Each row of a before or after table is a point. The points were changed in one or more steps. Then noise was added and the rows were shuffled. The steps act on columns, c1 being the first. Name the steps. A step turns or swaps two columns, mirrors them in a line or flattens them onto one, adds a multiple of one to another, or multiplies or shifts one. Angles are multiples of 10 degrees, from the lower column toward the higher: turns from -170 to 170, lines from 10 to 170 but not 90. Use the fewest steps. Two steps may share a column if one is a turn and the other turns, adds or multiplies; they go together, in the order done. Otherwise the lowest column goes first.
(in the rows, 128 means zero)

Before:
[[153 104 107]
 [ 35 113 128]
 [135 100 140]
 [126 102 116]
 [146 106 151]
 [135 126 120]
 [137  99 106]
 [145 147 102]
 [141 122 115]
 [125 142 104]]
After, 10 rows:
[[136 124 124]
 [162 110 106]
 [148 103 151]
 [145 117 120]
 [130 116 101]
 [150 149 105]
 [123 106 143]
 [137 107 101]
 [  7 130 111]
 [135 144 101]]
Steps: multiply c1 by 1.3; swap c2 and c3

Before, 13 rows:
[[132 183 103  56 128 108]
 [134 141 119 118 127  97]
 [126 162 135 117  79 113]
 [ 94 137 136 130  73 123]
 [145 127  90 178 129 137]
 [149 107 156  96  86  59]
 [115 111  63  77 129  73]
 [189 144 149 100 169  44]
 [169  93 109 168 115 107]
 [162 151 169  86 147 163]
 [122  29 146  89  72  50]
 [ 89 118 154 159 146  93]
 [171  83 139  92 112 144]]
After:
[[187 167 143 132 143  67]
 [165 146 163 102 150 149]
 [127 130 124 124 140 106]
 [169 111 136 112  80 136]
 [112 129  83  70 108  86]
 [144 130  97 189 127 132]
 [150  87 150 106 110  84]
 [123  72 137  91  29  77]
 [ 91  69 137 111 138 125]
 [125  77 132 112 162 117]
 [ 90 147 147 139 113 103]
 [168 119 111 192  98 107]
 [132 128 108  57 182 115]]
Steps: add 0.5 times c1 to c4; swap c2 and c5; multiply c3 by 0.7; multiply c6 by 0.7

Before (12 x 9):
[[ 93 102 160 106  91 138 152 182 111]
 [148 125  94 155 136 149 112 125 112]
 [188 120  92 161  64 110 168 199 150]
 [133 152 149 113  77 169  98 131  95]
 [139 114 131  90  79 102  97  85 107]
 [132 113 169 145 174  87 104 197  92]
 [163 105 163  85 140 126 129 151 168]
 [153 133 133 113 135  67 156 164  90]
 [ 85 172 107 198 174 125  96 112 190]
 [164 155  73 161 113  69 124 169 113]
 [123 162 179 164 174 170 187 166 112]
 [147 117 178 187 111 119 107 108 176]]
After (12 x 9):
[[118 167 105 202 174 131  84  78 189]
 [180  99 152 111  98 132 159  96 110]
 [192 109 174 139 177  85 111 131  91]
 [133 152 146 120  78 162  93 135  91]
 [160 133 132 114 145  72 160 148  85]
 [144 109 162  88 147 127 138 166 173]
 [128 130  92 154 133 151 109 140 106]
 [ 86 115 132  86  77 104 102 138 104]
 [168 155  73 156 109  65 120 166 110]
 [169 164 178 166 177 161 178 122 113]
 [105 120 181 182 115 122 107 145 177]
 [197 118  92 160  61 113 169 181 152]]
Steps: swap c1 and c8; add -0.3 times c2 to c7

Before, 11 rows:
[[ 71 141 134 153 126 117 141  87 166 136 109 173]
 [ 97 107 174 145 106 140  76 156  98 157 118 115]
 [ 79 122 140 201 125 139 123 164 130 171 139 164]
 [ 98  91 106 165 140 112 158  97 139 119 120 133]
 [125 130 114 118  76 146 129 127  68 109 147 101]
 [ 76 113 140 136 141 151 143 140 156 174 119 155]
 [103 125 139 160 113 117 145 144 147 172  83 165]
 [116 131 108 116  81 120 105 157 117  99 143  86]
 [ 71 133 132 144 159 118 163 122 133 107  91 158]
 [124 134 112  83 114  90 104 128  73 114 150 109]
 [111 162 185 121 172  93 155 107 116 141 128  99]]
After, 11 rows:
[[ 79 130  67  82 174 137 135 149 132 167 137 168]
 [124 123 162 123  86 147 129 172  64 108 146 101]
 [127 122 184 150 118  89 150 140  74 117 149 102]
 [ 96 163 162  66  98 114 102 107 135 116 117 133]
 [ 69 121 104 110  70 118 112 107 168 138 109 174]
 [100 138  23 171 149 142 183 159 100 156 119 109]
 [102 135  86 118 138 116 114 147 150 175  79 166]
 [117 125 182 110 132 116 153 181 119 100 142  87]
 [ 77 145  98 139 152 152 118 124 157 173 115 154]
 [ 71 129 110 120 144 118  94  97 135 106  92 158]
 [113 101  15 204 130  91  98  79 112 137 131  99]]
Steps: turn c2 and c7 by -170 degrees; multiply c3 by 2.5; turn c3 and c4 by 150 degrees; turn c5 and c8 by -60 degrees; multiply c5 by 1.6

Before:
[[146 113  77 146  70 195  80 128 230 107 191  63 139 106  84 160 128 118]
 [110 104 127 100 160 139 177 106 113 110 107 126 146 116 184 138 173 120]
 [118 130 138 133 116 177  99 165 192  90 178  54 102 118  91 134 124 149]
 [116 128 138  87 189 148 149  73 107  94 142 169 158 156 143 117 151 143]
 [100 131  94 152  72 135 107 150 179 146 178  93 103 129  73 158 119 103]
 [169 190  78 107  88 156 144 138 145 198 182  63  86 119  80 138 116  98]
 [137 119 140 106 192 101 118  88 118 103 141 122 158 121 154 128 182  81]
 [141  76 151 119 165 167  86 136 113 152 120 142 155 141 158 183 194  98]]
After:
[[102  75 157 154 105 130 176 122  79 144 177 170 103 128 156 162 150 104]
 [134 185 103 121 157 100 119 166 128 106 140 117 156 118 102 131  73  80]
 [116 115 132 118 122 175 172 131  64  90 179 213 101 119 136 131 144 148]
 [140 147 116 108 191 166 137 113 132 151 121 119 155 143  78 181  58 100]
 [147  67 151 178 122 196 193 161  27 107 193 183 135 108 133 159 146 114]
 [118 185  89 123 151 148 103 156 146  97 143  64 157 155 128 117 102 146]
 [110 150 100 139 162 138  51 147 135 114 108 117 145 116 117 135  81 121]
 [166 112 116 181  56 157 147 152 115 201 183 193  84 120 175 134 142  97]]
Steps: turn c2 and c5 by -70 degrees; turn c3 and c4 by -100 degrees; turn c7 and c15 by 140 degrees; turn c8 and c12 by 150 degrees; turn c9 and c17 by 170 degrees

Before (9 x 32):
[[117 134 121  97 103 137 143 130 144  89 114  84 149 174 189 131 155 126
  134 129 143 149 163 131 175 149 116 119 100 187 166 101]
 [ 84 163 120 133 115 150 146 153 153 110 125 114 134 154 142 158 122 116
  119 124 143 115 123 130 165  89 120 109 134 157  96  96]
 [114  90 158 139  78 168 102 134 126 108 165 106 113 108 113 139 167 139
  139 110  80 147 109 101 136 109 114 123 137 166 134 170]
 [104  95 142 116  84 130 141 132 132 125 132 141 134  61  88 112 167 151
  165 131 102 115 107 137 141 100  98 118  94 123 136 132]
 [182  92 122 109 134 164 102 110 125 100 106 118 107 144 162 162 192 153
   95 122 153 135  91 115 163 127 128  80 164 100 150 153]
 [135  90 131 138 150 138 130  77  89 132  88  84  83 143 137 128 132  89
  101 153 117 143 148 113 136 109 124 115  93 147 140 145]
 [161 131 150 113 130 154 130 123 137 138 163 156 111 143 134 139  87 136
  104 131 101 108 144 140 164 157 145 169 138 133 131 129]
 [148 158 125 142 136 124 109 143  88 103 129 133 134 128 126 148 105 144
  150 142 129 160 136 193 103 120 134 117  97 113 146 104]
 [133 122 162 125 121 122 125  95  93 127 132 102 132 108  88 108 148 147
  107 147 149 105 124 129 144 110 102 134  86 189 156 115]]
After, 9 rows:
[[116 134 118  94  99 103 140 133 143  84 115  81 148 174 148 132 155 126
  134 184 146 148 135 116 176 152 118 118 101 189 165 102]
 [158 131 148 113 130  60 132 122 138 137 162 158 112 142 122 138  88 138
  104 136 102 128 129  89 166 158 147 168 138 130 133 149]
 [102  95 143 118  83 126 142 133 130 130 133 140 134  61 106 114 169 153
  164  93 101 126 129 120 141 103 100 112  94 119 136 143]
 [152 155 127 141 136 164 108 141  87 101 126 136 138 129  92 149 104 143
  149 135 126 148 129  68 101 118 131 118  98 111 146  92]
 [134 122 163 124 119 148 126  94  94 129 134 103 135 106  68 109 150 146
  112 106 147 146 128 133 145 107 103 135  84 190 158 150]
 [112  88 157 139  75   8 103 134 126 115 162 109 113 110 166 140 167 137
  144  98  81  87 131 109 138 108 112 123 138 164 135 117]
 [129  89 134 138 150  96 132  74  88 128  90  85  84 144  69 127 131  87
  102 157 118 108 125 129 137 106 125 113  90 147 138 113]
 [183  97 124 110 134  21 101 110 124 107 106 117 108 146 153 163 191 157
   97 154 154 101 133 103 165 128 128  84 166  98 145 126]
 [ 84 162 118 129 117  67 146 151 156 114 123 114 135 153 142 160 124 116
  118 137 143 161 134 107 166  87 120 110 136 158  95 133]]
Steps: multiply c6 by 3; turn c6 and c24 by -160 degrees; flatten c10 and c23 onto the line at 170 degrees; multiply c20 by 2.5; turn c15 and c20 by 70 degrees; mirror c22 and c32 in the line at 130 degrees
